Each row is a point. Each table stands for the endless flat space through its points: a line for two points, a plane for three, and so on. The two share one point or none. Which?

First (2 x 3)
[[  5 -26  37]
 [ 12 -21  36]]
Second (2 x 3)
[[-12 -54  66]
 [ -8 -30  30]]
They share: [ -9 -36  39]

First (2 x 6)
[[-16  33  -1 -14 -15 -20]
 [-17  26  -8  -3 -22 -10]]
Second (2 x 6)
[[-21   2  -8  23 -52   6]
 [-18  17 -29  17 -28  12]]
They share: [-19  12 -22  19 -36  10]

First (2 x 9)
[[-38 -30  -5 -10  12 -30 -33  -5  22]
 [-36 -22 -11  -4  14 -34 -33  15  34]]
Second (2 x 9)
[[-30  12  27 -19  34 -51  -4  16   9]
 [-32  -8   9 -15  20 -37 -18   4  23]]
They share: no point

First (2 x 12)
[[ -9  -4  -1  20  20 -13  -6  -5  13  30   4   2]
 [-13   0  15  60  12 -17  26  35  13  22  16 -22]]
Second (2 x 12)
[[ -3  16   3  59  13 -18  19  36   4  50  24   0]
 [-33 -19  28  19  23 -23  -1 -19  14   0 -21 -45]]
They share: no point

First (2 x 18)
[[-18   6 -12  42  28 -29  20  22 -33  17   4  31 -17  47  13  39  32  39]
 [  6  27  -3  36   7 -38  -4  43 -27  -1 -26  -2 -11  17   1  15  -1  21]]
Second (2 x 18)
[[-24  33 -13  28  33 -18   4  13 -27  17  14  16   7  57  29  51  11  35]
 [  4  -7  -5  52   9 -46  20  45 -35   5 -26  24 -37  17 -11  11  31  31]]
They share: [-10  13  -9  40  21 -32  12  29 -31  11  -6  20 -15  37   9  31  21  33]

First (3 x 24)
[[ -4  25  -2   0  49   4   9  39 -14 -47  32  -9 -44 -13  38 -23  19  62
   -2   6  11 -69 -51 -34]
 [  0  14 -19  13  56   8   2  51  -8 -47   8 -14 -62 -31  43 -31  18  46
   25  25  13 -57 -40 -56]
 [ 21  65  -7  25  -1  29 -31  -6   1  -2   2 -59 -29 -13  43  17   9   7
   13  61   1   6  14 -29]]
Second (3 x 24)
[[ 14  55 -12  24  37   4   1  34  -2 -29  29 -26 -48 -12  45 -11  23  48
    2  29  13 -50 -22 -33]
 [ 12  33   8   6  35  22  -7  14  -8 -21  27 -26 -34   0  45   5  21  34
    2   9  -9 -34 -22 -31]
 [ 20   3  22  10  27  50 -25  14  -6 -23   5 -38 -14  -2  49   9  39  10
  -14 -27 -37 -24 -18 -11]]
They share: no point

First (3 x 24)
[[-22  17 -34   2  28 -64  -6  76  -9  62 -39 -22 -50  77 -39  23 -20  11
  -28  27  37  50 -53   5]
 [-28  22 -25  58   0 -25   2  11  46  15  14   3 -13  30 -60  56 -35   6
  -15  34 -31  16 -33  -6]
 [-24  18 -34  13  24 -59  -5  67   1  56 -29 -16 -45  70 -44  30 -22  12
  -26  29  27  45 -50   5]]
Second (2 x 24)
[[-27  14  -6   6   7 -31  10  15   0  23 -31 -44 -25  45 -26   7 -53 -34
  -14  27 -15   8 -48 -22]
 [  0  44 -27 -12  19  -1 -14  24  27   8 -52 -14   5  36 -56  37 -23  -4
  -17  -6  -9  29 -45 -49]]
They share: no point

First (3 x 24)
[[  0 -34  -6 -30  46  -7  44  49 -11 -42 -38  28 -42  -9   0 -23  39  13
   30 -54  58 -62  12 -38]
 [ -5 -23  -6 -32  53  -1  52  50   0 -34 -47  20 -34  -8   9 -16  29  14
   29 -46  61 -56   7 -28]
 [-34   6   0 -34  64   5  62  35  13   4 -56 -18   4 -15  26   1 -19  23
   24 -16  56 -18   8   2]]
Second (3 x 24)
[[-18 -26 -11 -40  48 -23  43  25 -21  -1 -20  -9 -12 -27  -6 -20  -4  23
   26 -35  48 -16  40 -19]
 [-14 -46  29 -24  44 -43  31  -7 -37 -29   8   7  -4 -31 -34 -44 -20  59
  -10 -43  48 -56   8 -51]
 [ -1 -25 -29 -64  67 -36  64  21  -7  16 -13 -21  -8 -36 -13 -22 -20  32
   17 -33  64  -6  50  -9]]
They share: [-26 -29   3 -26  38 -19  31  23 -30 -13 -20  -1 -13 -23  -6 -22   2  23
  26 -37  40 -26  31 -28]

First (3 x 24)
[[-17 -24  -5  49  -1 -21  17  21  30  62   5  12 -35  58  28  12   8  25
   25   6  16  43  27   5]
 [-42 -28   5  34 -26 -16  27  18  25  43  22  29 -33  65  13  19  21  33
   21   8  20  43  26   2]
 [-32 -48 -35  19 -16  24   2 -27 -45  23  47 -21 -38 -35 -32   9  -4 -62
  -29   3  25  -2  21 -28]]
Second (2 x 24)
[[-32 -52 -24  31 -27  16   0   0  -2  22  36  15 -37  31 -13  15   5  -2
   -2  22  27  15  15  -9]
 [-12 -72 -40  41 -43  34 -16  -4  14   0  30  35 -35  43 -21   3  -3  12
  -18  38  31   7  -5 -15]]
They share: no point

First (2 x 24)
[[ 15  26 -11  42 -36   0  14  32   8 -51 -27   6 -25  41  48   1 -41  -8
  -14  37 -47 -37  19  56]
 [ 19  30  25  10 -32  12  30  48  16 -11   1  38 -49  21   8 -27 -13 -12
   22  45 -27  -1   7  28]]
Second (3 x 24)
[[ 33  49   5  36 -45   3  18  41  12 -38 -23  30 -42  41  34   7 -42 -18
    3  59 -23 -33  12  62]
 [ 39  31  10  14 -41  -2  18  27  15 -41 -36  41 -25  22  36  -1 -39 -21
   29  49  -9 -24   5  52]
 [ 23  45   6  36 -41   2  20  49  15 -31 -14  21 -49  46  34   1 -39  -9
   -7  51 -33 -30  15  52]]
They share: no point

First (3 x 24)
[[ 13  75  36  11  14 -14  18  54 -85 -36   0 -68  16 -26  -4  14  33  18
   -2 -13 -62 -27  -1  49]
 [ -2  56  23  22  19   5  57  58 -65 -48  12 -42  12   5 -25  21  45  10
  -11 -35 -73  -6 -42  18]
 [ 21  25  -4  33   4   3  50  35 -15 -45 -13 -10  35 -11 -50 -11  31 -10
  -39 -57 -40  30 -40  12]]
Second (4 x 24)
[[-13   3 -24 -39 -18 -45  65  75 -64 -79 -19 -54  77 -40 -37  14  24 -18
  -10 -48 -79  10 -20  46]
 [ 39  43  20  45  42  -1  81  19 -76 -79  17 -30  33 -40 -29  42  20 -30
  -34 -36 -15  22   8 -10]
 [ 35  45  18  45  24  -3  50  27 -43 -61 -19 -24  23 -13 -34  11  45 -24
  -49 -57 -22  16  -2  22]
 [ 18  39   3  18 -13 -12   8  47 -12 -27 -42 -28  30  -7 -38 -32  44   3
  -37 -56 -50   7 -27  56]]
They share: [ 25  41   8  25   4  -7  30  37 -35 -39 -15 -30  33 -25 -34  -9  27  -2
 -29 -41 -40  12 -18  30]

First (2 x 24)
[[ 47   5  33 -41  11   4 -21  47  -5 -12  14  20 -23 -24 -14 -48   1  29
   -1 -21  11  51  -9 -14]
 [ 41 -13  25 -21  15 -16 -35  27 -21 -28  -4  34  -9 -18  -2 -42  -5   7
   -3 -11 -11  45 -11 -14]]
Second (3 x 24)
[[ 45 -34  16 -19  24 -27 -47  10 -22 -46  -2  31  -5 -16  12 -44 -10 -13
   -8   8  -5  45 -10  -1]
 [ 70 -36  65 -21 -10  -2 -23  24 -22  -6   5  54 -30 -25 -30 -26   5  13
    2 -49 -38  32  26 -39]
 [ 29 -30 -12 -15  46 -43 -57   2 -24 -66 -10  17  11  -8  36 -50 -16 -27
  -10  40  11  53 -32  21]]
They share: no point

First (3 x 24)
[[ 25 -34 -12  10 -10  53  32   8 -24   0 -21   3  38 -41   9 -36  18 -21
  -35   5  32  29  -9 -11]
 [ 45  32 -30 -64 -28  21  18   0  56 -82 -39 -11 -12  35   7  18 -30   3
   21  35  44  27  61  19]
 [ 41 -26  -4  -3  -9  26  53   3  -9  -4  -6  -4  40 -25  34 -11  -5 -13
  -28  29  22   5  -9 -22]]
Second (2 x 24)
[[ 59   5 -25 -40 -18  36  44 -13  27 -17 -15   5  11  15   7   8 -17 -13
  -22  22  16  12  10 -11]
 [ 29 -13 -10 -13 -15  27  32  11   3 -38 -24 -10  26 -18  25 -13  -5  -7
   -7  28  40  21  19  -2]]
They share: [ 39  -7 -15 -22 -16  30  36   3  11 -31 -21  -5  21  -7  19  -6  -9  -9
 -12  26  32  18  16  -5]

First (3 x 24)
[[ 57  55  36  -9  -3 -58 -24  -5  22 -55  -4 -29  21  11  10 -18  -6  19
   10  -5  24  -1  -2 -21]
 [-10   4 -39  -3  12 -12  52   7  35  -8 -68  -4  81  59 -45  60 -87  37
   73  25  74  23 -52  -3]
 [ -1  31 -24  15  -3  -9  25  13  59 -32 -50 -34  66  38 -45  39 -60  46
   52  40  59  20 -22   6]]
Second (3 x 24)
[[ 21  39  17 -13  15 -38  -8  11  23 -38 -26 -44  51  10   3  -3 -41  20
   47   8  46   8  -6 -16]
 [ 43  40  12   7  -9 -34   4  -7  35 -35 -15 -15  41  37 -19  17 -29  28
   26   7  32   5 -26  -3]
 [ 21  40   6 -13   9 -44  -2   9  29 -47 -37 -35  43  15  -5   1 -37  28
   36  13  50  11  -6 -21]]
They share: [ 32  40   9  -3   0 -39   1   1  32 -41 -26 -25  42  26 -12   9 -33  28
  31  10  41   8 -16 -12]

First (5 x 24)
[[  8 -11  48  69  59   0 -25   5  41  36  48  39 -20 -50 -38  10  49 -20
   47  -5  45  -4 -34  46]
 [ 38 -10  41  46  16  30  28  26  16  84   5   1 -21  26   2  -9  91  12
  109 -21  -7  17 -43  47]
 [ 29  -2  29  25  19  20  27  55  35  69   8   9 -10  17   7  -8  74   4
  100  -4   6  36 -27  34]
 [-24  14  24  34  78  11 -23  54  86  29   4  55  23 -25 -40 -15  40   2
   63  27 -20  -2 -27  14]
 [-18  19   9  -7  52  -2 -14  89  87   8  10  26   8 -22 -25 -25  11  -3
   45  30 -23  16 -18   6]]
Second (6 x 24)
[[ 28  20  26  75  32  21  15 -10  36  21  26 -14 -52 -54 -35 -16  63  -5
   53  27  71  -6 -34  60]
 [ 28 -60  38  47  19 -27 -48  37  76  17 121  29   3   3  32  51 -36 -45
   73 -79 -29 -19 -35  29]
 [ 23 -19  -3  78  34  12  44   2  81  64  48  24 -64 -21  -4   4  18 -18
   82 -26  41 -26 -64  40]
 [ 22 -41  59  24  19 -36 -89  42  29  -1  97 -25  -6 -24   3   6  17 -28
   39 -22 -29   8 -41  55]
 [ 24 -68  38  27  15 -39 -56  53  76  31 119  29  -5  11  30  43 -34 -47
   69 -77 -47 -11 -45  29]
 [  3 -39  14  62  54  -1  -5  21  52  22  68  -2 -32 -33   8  -4  -7  -8
   50 -54  -3 -26 -69  31]]
They share: [ 15  -6  35  31  31  -4 -13  33  37  23  42   3 -36 -33 -25  -8  28 -14
  38  -8  16   2 -35  40]

First (4 x 24)
[[ 68  28  -4   1  46  17 -34  -7   6 -12  27  24  25   2  11  -2 -26   4
   15  -2 -12  13 -30   0]
 [ 39  17  23 -17  21  19 -18 -28  22 -24  39  37  25 -19  17 -26 -41  -1
    0 -41   2 -25  -5  23]
 [ 57  35  -1  23  27  31  -8 -18   8 -22  49  11  27   3  -5 -28 -51  -9
   -2 -27 -12 -23  -7  11]
 [ 48   0  18  41  37  -3 -12   4  43  19  55 -22  38  34  -8 -17 -21 -31
   34 -33   9 -12 -14  30]]
Second (3 x 24)
[[ 60  19  14   4  49  12  14 -55  12   9  49  41  30  -4  64 -15 -27  11
   43 -75  16  -3   8   9]
 [  4 -23  32 -34  -1  10 -80  11  68 -29  27  21  32 -24 -22 -19 -13  -9
  -19 -13   4 -25 -36  61]
 [ 12 -23  29 -41   4  18 -70   5  69 -21  28  32  42 -16 -11 -21  -9  -1
  -14 -15   7 -33 -40  63]]
They share: no point

First (4 x 24)
[[-53  -4  62  37 -25 -75 -13  31  -3  31  12  19   9  43  10  -1   3  54
    9  20  57  22  -4 -48]
 [-15 -31  10  -9 -29   0  15  20  -6  14 -42  -3 -16   3  -8  40   6  21
   -1  18  23  43 -38  29]
 [-26 -22  56   7 -37 -51  11  31 -24  25 -12  22  -6  10  -8  -4  18  24
  -18   5  57  13 -13 -21]
 [ 36 -55  36  -1 -73 -34  39  72 -23  54   6  20 -49 -28 -72  15  31 -21
  -10 -41  31  34 -25  14]]
Second (3 x 24)
[[ -2 -36  42  17 -39 -29   3  41 -15  26   9 -16 -16   6 -14  17   8  18
    7  -8  39  37 -10  -4]
 [-13 -33  38  18 -29 -29   7  39  -8  33   4  -6  -8   9 -12  20   6  25
    7 -10  39  33 -20  -2]
 [-11 -33  39  19 -47 -31   8  43  -7  22   0 -10 -14  10 -18  22   5  22
   10   1  42  41 -15  -3]]
They share: no point
